Every row gives one point. Each table stands for the endless flat space through its points: a line for two points, a plane for three, and so on. Write the one point that lies in both, or say that there is none.

First (2 x 4):
[[-22  -7 -16  19]
 [-10   5 -12  15]]
Second (3 x 4):
[[-10   3 -18  19]
 [ -4   5 -20  17]
 [ -4   3 -18  13]]
They share: [-16  -1 -14  17]

First, 2 rows:
[[  1  23 -16 -21 -10 -12 -26   9]
 [  1   8  -1  -1 -15 -22 -11  14]]
Second, 3 rows:
[[  5  15  -1 -14 -19  -3 -11   5]
 [-12   2 -19  -2 -14 -31 -30  30]
 [-14  14 -27   0  -4 -29 -24  30]]
They share: no point

First:
[[ 20  17  22   3 -17  -1  29  -4  27  15 -11 -11]
 [  0  17  14  15 -21  11  17   8  15   3 -11  -7]]
Second (2 x 12):
[[  8  11  14   9 -13   0  18  -2  15   0 -10  -3]
 [-16  31   6  13 -33  16  30   6   7   8  -6 -27]]
They share: no point

First, 3 rows:
[[ 18   6 -17   9   7  -6   2  12  13 -12  -1 -11  11  21 -28  -8   0  -6]
 [ -2  34  -5  34 -24   3 -18  20  -2 -22 -31  -2  11  16 -13   2 -32 -21]
 [ 14  14 -13  15  -3  -4 -10  12  11 -20  -9  -5  11  15 -26  -8  -8 -16]]
Second, 2 rows:
[[ 13  19  -7  24  -8  -2 -16   8   1  -9 -15 -16  20  17 -23  -8 -19  -9]
 [ 10  19 -10  23  -8  -2 -10  14   1 -13 -13 -10  16  17 -24  -8 -18 -10]]
They share: no point

First (2 x 24):
[[ 19  21  29  -2 -24 -16  -1  13  -4  13 -12 -20   1  32  -5  -4  -5   9
   14 -13 -19   5  20   4]
 [ 14  16  25  -5 -19 -10   5  12  -8  10 -12 -16  -3  27  -4  -3 -10   8
   13 -12 -18   9  16   0]]
Second, 3 rows:
[[ 10  18  15 -19 -15  14   7   6  -4  16 -22  -4 -13  25  -8  -9 -10  14
   11 -14 -20   9   8 -18]
 [ 10  30  23 -19 -11  20  -1  14 -12  28 -30 -14  -1  21  -2  -9  -2  24
    3 -12 -10   7   4 -22]
 [  1   6  22  -7  -4  -1  18  16 -26   4 -11 -15  -4  11   4   3 -21   7
    7  -7  -9  20   6  -5]]
They share: [  4   6  17 -11  -9   2  17  10 -16   4 -12  -8 -11  17  -2  -1 -20   6
  11 -10 -16  17   8  -8]

First, 4 rows:
[[-16  17 -16  14  10   2   8   6  -8   2 -15   6 -10  27 -16   7  17  -3
   32  -2  -7  -8   8  14]
 [-14  11   6   4   6  18  18  22  -2  16  -7  30   0   9 -26  13   9  19
   -4 -20  -7 -20  12  24]
 [-12  12 -18  16  10   2   9   1  -4   6 -13   1 -15  24 -20   2  14  -7
   29  -7  -1  -8   6  15]
 [ -9  -9  -1  17  12  18  16   9   9  15  -5  13  -8   5 -27   7  10   6
   -5 -18   7 -22   4  22]]
Second, 2 rows:
[[-27   4 -15  13  16  16  11   6 -15  19 -15  10 -15  26 -25   4   3  -2
   18  -3  -9 -16  12  19]
 [ -9  19   0   7   4   7  14  18   0   4  -9  22   0  14 -19  13  18  13
   12 -15  -6 -13   9  19]]
They share: [-15  14  -5   9   8  10  13  14  -5   9 -11  18  -5  18 -21  10  13   8
  14 -11  -7 -14  10  19]
